Every row gives one point. The ring and each string are closed loops that go straight from each point to the next, and from the last back to the first. Before rounding, they use only three directions, however many columns there are. Count how often each string passes through the ring. Passing back the other way cancels.

Ring (10 x 4)
[[ 0.26 -0.15  0.06  0.21]
 [ 0.43  0.01 -0.13  0.37]
 [ 0.38  0.25 -0.32  0.43]
 [ 0.20  0.43 -0.36  0.39]
 [-0.20  0.48 -0.35  0.18]
 [-0.58  0.27 -0.35 -0.14]
 [-0.79 -0.01 -0.34 -0.38]
 [-0.78 -0.32 -0.20 -0.50]
 [-0.47 -0.37  0.01 -0.31]
 [-0.10 -0.29  0.12 -0.05]]
String (25 x 4)
[[ 0.63  0.34 -0.56  0.59]
 [ 0.16  0.20 -0.51  0.26]
 [-0.07  0.12 -0.35  0.10]
 [ 0.03  0.45 -0.08  0.32]
 [-0.07  0.41 -0.14  0.24]
 [-0.20  0.10 -0.26  0.02]
 [-0.58  0.16 -0.64 -0.21]
 [-0.83  0.28 -0.55 -0.30]
 [-0.84  0.27 -0.32 -0.29]
 [-0.63  0.20 -0.12 -0.18]
 [-0.43  0.06 -0.14 -0.12]
 [-0.57 -0.28 -0.41 -0.37]
 [-0.79 -0.44 -0.37 -0.57]
 [-0.39 -0.16 -0.19 -0.19]
 [-0.27  0.03  0.12 -0.02]
 [-0.33 -0.21  0.27 -0.15]
 [-0.25 -0.48  0.30 -0.21]
 [-0.14 -0.55 -0.01 -0.20]
 [-0.10 -0.20 -0.16 -0.04]
 [-0.01  0.12  0.01  0.16]
 [ 0.44  0.09  0.22  0.43]
 [ 0.41  0.25  0.19  0.48]
 [ 0.01  0.06 -0.15  0.14]
 [ 0.27  0.32  0.05  0.42]
 [ 0.60  0.33 -0.22  0.60]]
Times through: 1
String (32 x 4)
[[ 0.41  0.57 -0.18  0.59]
 [ 0.04  0.31 -0.12  0.27]
 [-0.10  0.11 -0.34  0.08]
 [-0.09  0.31 -0.54  0.16]
 [-0.15  0.54 -0.54  0.22]
 [-0.30  0.23 -0.48  0.00]
 [-0.30  0.04 -0.39 -0.07]
 [-0.68  0.26 -0.61 -0.21]
 [-0.82  0.38 -0.45 -0.24]
 [-0.76  0.42 -0.19 -0.17]
 [-0.38  0.29 -0.02  0.02]
 [-0.36  0.05 -0.18 -0.09]
 [-0.87 -0.38 -0.55 -0.60]
 [-1.24 -0.55 -0.50 -0.89]
 [-1.08 -0.46 -0.25 -0.74]
 [-0.74 -0.23  0.03 -0.41]
 [-0.38 -0.04  0.07 -0.12]
 [-0.53 -0.27  0.23 -0.29]
 [-0.57 -0.60  0.10 -0.47]
 [-0.40 -0.63  0.17 -0.37]
 [-0.07 -0.35  0.44 -0.04]
 [ 0.11  0.05  0.39  0.23]
 [ 0.12 -0.01  0.22  0.20]
 [ 0.44 -0.07  0.39  0.38]
 [ 0.55 -0.36  0.09  0.30]
 [ 0.49 -0.34 -0.15  0.26]
 [ 0.65 -0.01  0.00  0.50]
 [ 0.72  0.07 -0.08  0.57]
 [ 0.65 -0.12 -0.46  0.42]
 [ 0.35 -0.06 -0.49  0.26]
 [ 0.52  0.12 -0.55  0.44]
 [ 0.58  0.41 -0.41  0.61]]
Times through: 2

Ring (6 x 9)
[[ 0.11 -0.10  0.73  0.30  0.09 -0.32 -0.65  0.49 -0.05]
 [ 0.17  0.31  0.35 -0.36 -0.15 -0.28 -0.48 -0.06 -0.02]
 [-0.04  0.40 -0.26 -0.73 -0.31 -0.04  0.05 -0.17  0.07]
 [-0.33 -0.02 -0.55 -0.25 -0.21  0.23  0.46  0.30  0.13]
 [-0.20 -0.26 -0.58  0.39 -0.13  0.41  0.32  0.21  0.02]
 [ 0.01 -0.36  0.07  0.76  0.04  0.15 -0.23  0.36 -0.07]]
String (25 x 9)
[[ 0.03 -0.03  0.04  0.14 -0.09  0.02 -0.20  0.14 -0.02]
 [-0.10 -0.23  0.45  0.34  0.09 -0.16 -0.30  0.70  0.01]
 [-0.08 -0.49  0.63  0.82  0.22 -0.14 -0.44  0.92 -0.03]
 [ 0.07 -0.55  0.27  1.18  0.15  0.15 -0.41  0.49 -0.12]
 [ 0.16 -0.29 -0.20  0.83 -0.06  0.33 -0.23 -0.07 -0.13]
 [ 0.06 -0.12 -0.17  0.38 -0.11  0.19 -0.15  0.00 -0.06]
 [-0.10 -0.13  0.12  0.18 -0.02 -0.02 -0.14  0.43  0.02]
 [-0.17 -0.46  0.60  0.68  0.21 -0.16 -0.34  1.00  0.01]
 [-0.03 -0.55  0.81  0.99  0.28 -0.20 -0.59  0.98 -0.06]
 [ 0.26 -0.19  0.32  0.71  0.02  0.01 -0.59  0.06 -0.15]
 [ 0.18 -0.25  1.00  0.65  0.20 -0.38 -0.87  0.64 -0.10]
 [ 0.11 -0.14  1.22  0.33  0.22 -0.59 -0.91  0.82 -0.04]
 [ 0.31  0.20  0.36  0.01 -0.11 -0.19 -0.63 -0.19 -0.10]
 [ 0.17  0.19 -0.10 -0.08 -0.21  0.04 -0.27 -0.28 -0.06]
 [-0.01  0.09  0.27 -0.17 -0.08 -0.19 -0.27  0.28  0.02]
 [ 0.10  0.38  0.45 -0.61 -0.15 -0.40 -0.46  0.08  0.03]
 [ 0.28  0.65  0.10 -0.87 -0.34 -0.27 -0.43 -0.55 -0.02]
 [ 0.26  0.63 -0.01 -0.84 -0.35 -0.20 -0.36 -0.58 -0.02]
 [-0.02  0.33  0.47 -0.67 -0.12 -0.43 -0.35  0.30  0.07]
 [-0.10  0.12  0.46 -0.35 -0.04 -0.34 -0.28  0.52  0.07]
 [ 0.07  0.14 -0.10 -0.10 -0.18  0.03 -0.17 -0.11 -0.02]
 [ 0.39  0.45  0.07 -0.34 -0.28 -0.11 -0.55 -0.63 -0.11]
 [ 0.25  0.23  1.14 -0.20  0.06 -0.67 -0.98  0.37 -0.05]
 [ 0.03 -0.08  1.13  0.13  0.18 -0.59 -0.78  0.85  0.00]
 [-0.04 -0.14  0.60  0.21  0.08 -0.28 -0.44  0.65  0.01]]
Times through: 1
String (27 x 9)
[[ 0.37  0.31  0.57 -0.16 -0.11 -0.34 -0.79 -0.21 -0.11]
 [ 0.27  0.25  1.09 -0.23  0.04 -0.65 -0.97  0.30 -0.05]
 [ 0.03  0.11  0.84 -0.20  0.05 -0.51 -0.61  0.57  0.02]
 [-0.06  0.02  0.26 -0.08 -0.05 -0.17 -0.23  0.38  0.03]
 [ 0.17  0.21 -0.26 -0.12 -0.26  0.12 -0.18 -0.40 -0.06]
 [ 0.37  0.59 -0.28 -0.61 -0.41  0.01 -0.34 -0.90 -0.08]
 [ 0.12  0.60  0.01 -0.96 -0.33 -0.25 -0.24 -0.35  0.04]
 [ 0.06  0.66 -0.31 -1.12 -0.42 -0.11  0.00 -0.48  0.07]
 [-0.28  0.28  0.05 -0.84 -0.18 -0.25  0.12  0.45  0.17]
 [-0.21  0.03  0.05 -0.27 -0.09 -0.10  0.03  0.48  0.10]
 [-0.05  0.18 -0.47 -0.30 -0.28  0.19  0.15 -0.18  0.03]
 [-0.32  0.18 -0.70 -0.62 -0.32  0.22  0.54  0.08  0.15]
 [-0.65 -0.01 -0.48 -0.66 -0.17  0.08  0.74  0.81  0.28]
 [-0.55 -0.12 -0.15 -0.38 -0.07 -0.02  0.47  0.93  0.22]
 [-0.24 -0.02 -0.23 -0.18 -0.14  0.08  0.20  0.36  0.10]
 [ 0.01  0.14 -0.61 -0.14 -0.30  0.30  0.16 -0.34  0.00]
 [-0.22  0.17 -0.76 -0.46 -0.33  0.30  0.46 -0.11  0.10]
 [-0.64  0.10 -0.28 -0.88 -0.17 -0.08  0.64  0.87  0.30]
 [-0.43  0.09  0.01 -0.64 -0.11 -0.18  0.27  0.74  0.21]
 [-0.13  0.15 -0.14 -0.37 -0.18 -0.02  0.05  0.17  0.07]
 [ 0.11  0.25 -0.44 -0.24 -0.31  0.19 -0.02 -0.44 -0.03]
 [ 0.17  0.31 -0.43 -0.30 -0.33  0.16 -0.08 -0.54 -0.04]
 [-0.07  0.07  0.13 -0.18 -0.10 -0.12 -0.15  0.29  0.04]
 [-0.03  0.24  0.63 -0.50 -0.05 -0.47 -0.43  0.46  0.07]
 [ 0.25  0.44  0.70 -0.56 -0.12 -0.52 -0.73 -0.01 -0.03]
 [ 0.33  0.36  0.28 -0.27 -0.19 -0.21 -0.60 -0.36 -0.09]
 [ 0.20  0.20  0.06 -0.08 -0.18 -0.05 -0.37 -0.22 -0.06]]
Times through: 3

Ring (8 x 14)
[[ 0.16  0.13  0.32 -0.18  0.44  0.72  0.09  0.21  0.32  0.29  0.10  0.35
  -0.30 -0.62]
 [ 0.21  0.25  0.39 -0.05  0.24  0.92  0.19  0.32  0.26  0.26 -0.03  0.28
  -0.30 -0.51]
 [ 0.07  0.43  0.44  0.06 -0.05  1.01  0.25  0.48  0.39  0.19 -0.20  0.16
  -0.18 -0.27]
 [ 0.02  0.54  0.48 -0.14 -0.07  0.94  0.07  0.55  0.62  0.09 -0.21  0.13
   0.05 -0.11]
 [-0.07  0.50  0.44 -0.42  0.10  0.69 -0.16  0.50  0.85  0.05 -0.09  0.17
   0.22 -0.11]
 [-0.30  0.34  0.33 -0.39  0.19  0.44 -0.11  0.40  0.92  0.12  0.01  0.21
   0.15 -0.20]
 [-0.44  0.14  0.21 -0.23  0.29  0.29  0.05  0.27  0.80  0.24  0.11  0.27
  -0.08 -0.38]
 [-0.23  0.07  0.22 -0.20  0.41  0.39  0.08  0.20  0.59  0.30  0.15  0.33
  -0.22 -0.54]]
String (31 x 14)
[[ 0.16  0.54  0.50 -0.39  0.11  0.90 -0.14  0.51  0.69  0.05 -0.13  0.18
   0.17 -0.16]
 [ 0.25  0.67  0.58 -0.58  0.09  0.94 -0.32  0.59  0.83 -0.05 -0.17  0.15
   0.37 -0.03]
 [ 0.08  0.64  0.53 -0.57  0.07  0.82 -0.30  0.58  0.93 -0.05 -0.15  0.14
   0.39  0.00]
 [-0.28  0.48  0.40 -0.27 -0.02  0.63 -0.03  0.52  0.89  0.07 -0.13  0.13
   0.18 -0.05]
 [-0.16  0.51  0.43 -0.54  0.12  0.58 -0.26  0.51  1.00  0.01 -0.07  0.17
   0.34 -0.05]
 [-0.08  0.46  0.42 -0.64  0.26  0.53 -0.34  0.45  0.99  0.02  0.01  0.21
   0.34 -0.13]
 [-0.07  0.39  0.39 -0.61  0.33  0.51 -0.30  0.39  0.92  0.06  0.05  0.25
   0.25 -0.22]
 [-0.12  0.31  0.35 -0.29  0.22  0.59 -0.02  0.37  0.70  0.16  0.00  0.24
   0.00 -0.31]
 [-0.08  0.29  0.35 -0.42  0.32  0.54 -0.13  0.34  0.75  0.15  0.06  0.27
   0.06 -0.33]
 [-0.30  0.21  0.27 -0.42  0.35  0.33 -0.12  0.29  0.86  0.17  0.12  0.28
   0.06 -0.34]
 [-0.71  0.05  0.12 -0.27  0.33  0.02  0.03  0.22  0.97  0.26  0.19  0.29
  -0.04 -0.37]
 [-0.81  0.01  0.09 -0.01  0.20  0.07  0.25  0.23  0.84  0.33  0.13  0.26
  -0.20 -0.39]
 [-0.59 -0.03  0.11 -0.15  0.38  0.12  0.15  0.17  0.76  0.33  0.20  0.32
  -0.22 -0.51]
 [-0.21  0.02  0.20 -0.34  0.54  0.30 -0.02  0.14  0.64  0.29  0.23  0.37
  -0.18 -0.60]
 [-0.04  0.15  0.29 -0.31  0.44  0.52 -0.02  0.23  0.56  0.25  0.13  0.33
  -0.15 -0.52]
 [-0.11  0.23  0.32 -0.17  0.25  0.62  0.08  0.32  0.57  0.23  0.02  0.26
  -0.14 -0.41]
 [-0.23  0.10  0.24 -0.02  0.27  0.52  0.23  0.25  0.48  0.32  0.07  0.29
  -0.31 -0.52]
 [ 0.14  0.02  0.26 -0.19  0.57  0.62  0.10  0.12  0.29  0.34  0.19  0.40
  -0.39 -0.75]
 [-0.06  0.09  0.26  0.02  0.31  0.65  0.27  0.22  0.33  0.34  0.07  0.32
  -0.40 -0.60]
 [-0.06  0.21  0.32 -0.06  0.21  0.70  0.19  0.31  0.44  0.26  0.00  0.26
  -0.25 -0.45]
 [ 0.15  0.26  0.38 -0.22  0.31  0.79  0.04  0.31  0.43  0.22  0.01  0.29
  -0.17 -0.47]
 [ 0.33  0.26  0.41 -0.20  0.35  0.92  0.05  0.30  0.29  0.23  0.01  0.31
  -0.23 -0.54]
 [ 0.56  0.29  0.47 -0.09  0.33  1.16  0.14  0.31  0.06  0.25 -0.05  0.31
  -0.35 -0.60]
 [ 0.24  0.33  0.43  0.23  0.02  1.15  0.41  0.41  0.09  0.28 -0.18  0.21
  -0.43 -0.46]
 [-0.04  0.35  0.39  0.29 -0.13  1.02  0.46  0.46  0.26  0.26 -0.22  0.16
  -0.36 -0.32]
 [ 0.14  0.45  0.47  0.21 -0.14  1.16  0.37  0.51  0.25  0.21 -0.26  0.14
  -0.28 -0.27]
 [ 0.30  0.52  0.53 -0.03 -0.03  1.18  0.16  0.52  0.33  0.14 -0.23  0.16
  -0.12 -0.25]
 [ 0.26  0.46  0.49 -0.24  0.13  0.99 -0.01  0.46  0.48  0.12 -0.12  0.21
  -0.02 -0.28]
 [-0.03  0.36  0.39 -0.16  0.11  0.77  0.08  0.42  0.57  0.17 -0.08  0.21
  -0.07 -0.29]
 [-0.19  0.42  0.39  0.02 -0.10  0.81  0.22  0.50  0.60  0.16 -0.18  0.13
  -0.07 -0.17]
 [-0.09  0.40  0.40 -0.14  0.04  0.77  0.09  0.46  0.62  0.15 -0.11  0.18
  -0.03 -0.22]]
Times through: 0
String (32 x 14)
[[-0.23  0.35  0.35  0.01 -0.03  0.73  0.22  0.45  0.60  0.20 -0.13  0.16
  -0.12 -0.23]
 [ 0.03  0.38  0.41 -0.25  0.17  0.77  0.00  0.41  0.60  0.15 -0.06  0.22
  -0.02 -0.29]
 [ 0.25  0.61  0.55 -0.43  0.08  0.98 -0.19  0.55  0.69  0.01 -0.17  0.16
   0.22 -0.11]
 [ 0.23  0.67  0.58 -0.52  0.06  0.96 -0.27  0.59  0.80 -0.04 -0.18  0.14
   0.34 -0.03]
 [ 0.11  0.64  0.54 -0.54  0.06  0.86 -0.28  0.58  0.88 -0.04 -0.16  0.14
   0.37 -0.01]
 [-0.11  0.58  0.48 -0.45  0.01  0.71 -0.20  0.57  0.95 -0.01 -0.15  0.13
   0.33  0.01]
 [-0.37  0.39  0.34 -0.14 -0.03  0.58  0.09  0.48  0.82  0.14 -0.11  0.15
   0.05 -0.13]
 [-0.31  0.32  0.32 -0.09  0.04  0.59  0.14  0.42  0.70  0.19 -0.07  0.18
  -0.06 -0.23]
 [-0.08  0.37  0.38 -0.44  0.25  0.58 -0.16  0.40  0.81  0.10  0.01  0.23
   0.14 -0.24]
 [-0.03  0.37  0.39 -0.62  0.37  0.51 -0.31  0.37  0.89  0.07  0.07  0.26
   0.23 -0.26]
 [-0.46  0.28  0.27 -0.47  0.26  0.24 -0.17  0.36  1.05  0.12  0.08  0.23
   0.20 -0.20]
 [-0.64  0.20  0.21 -0.19  0.14  0.23  0.08  0.34  0.94  0.21  0.05  0.21
   0.00 -0.24]
 [-0.78  0.11  0.14 -0.15  0.17  0.09  0.13  0.29  0.96  0.25  0.10  0.23
  -0.05 -0.29]
 [-0.73  0.04  0.11 -0.21  0.31  0.03  0.08  0.22  0.93  0.28  0.18  0.29
  -0.09 -0.39]
 [-0.57  0.00  0.13 -0.26  0.41  0.09  0.05  0.17  0.83  0.30  0.22  0.33
  -0.14 -0.48]
 [-0.68 -0.04  0.09 -0.04  0.31  0.11  0.23  0.18  0.74  0.35  0.18  0.31
  -0.27 -0.50]
 [-0.38  0.12  0.22 -0.05  0.23  0.41  0.20  0.27  0.62  0.29  0.07  0.27
  -0.22 -0.44]
 [-0.21  0.17  0.27 -0.13  0.26  0.53  0.13  0.29  0.58  0.26  0.05  0.27
  -0.19 -0.44]
 [ 0.08  0.17  0.32 -0.34  0.46  0.60 -0.04  0.24  0.51  0.23  0.12  0.34
  -0.14 -0.54]
 [ 0.27  0.07  0.31 -0.42  0.68  0.61 -0.10  0.12  0.37  0.28  0.23  0.42
  -0.24 -0.73]
 [ 0.40  0.01  0.30 -0.38  0.75  0.67 -0.06  0.07  0.22  0.33  0.26  0.46
  -0.36 -0.85]
 [ 0.04  0.10  0.29 -0.06  0.38  0.68  0.20  0.21  0.31  0.32  0.09  0.33
  -0.37 -0.62]
 [-0.21  0.18  0.28  0.09  0.12  0.66  0.31  0.32  0.44  0.30 -0.03  0.24
  -0.32 -0.44]
 [ 0.04  0.27  0.36 -0.18  0.25  0.74  0.07  0.34  0.49  0.21 -0.01  0.26
  -0.15 -0.42]
 [ 0.37  0.26  0.42 -0.22  0.37  0.94  0.04  0.29  0.27  0.23  0.02  0.32
  -0.24 -0.56]
 [ 0.21  0.31  0.41 -0.26  0.30  0.84  0.00  0.34  0.44  0.19 -0.01  0.28
  -0.12 -0.44]
 [ 0.28  0.34  0.44 -0.20  0.25  0.94  0.05  0.36  0.36  0.19 -0.05  0.26
  -0.16 -0.44]
 [ 0.37  0.41  0.49  0.09  0.04  1.22  0.28  0.44  0.14  0.22 -0.19  0.21
  -0.31 -0.41]
 [ 0.08  0.45  0.46  0.35 -0.23  1.20  0.49  0.53  0.19  0.24 -0.31  0.12
  -0.35 -0.26]
 [-0.20  0.42  0.39  0.33 -0.26  0.98  0.48  0.53  0.39  0.23 -0.28  0.10
  -0.27 -0.19]
 [-0.20  0.37  0.37  0.09 -0.08  0.81  0.29  0.47  0.53  0.21 -0.17  0.15
  -0.16 -0.23]
 [-0.22  0.44  0.39  0.15 -0.20  0.87  0.33  0.53  0.54  0.18 -0.23  0.11
  -0.14 -0.15]]
Times through: 4
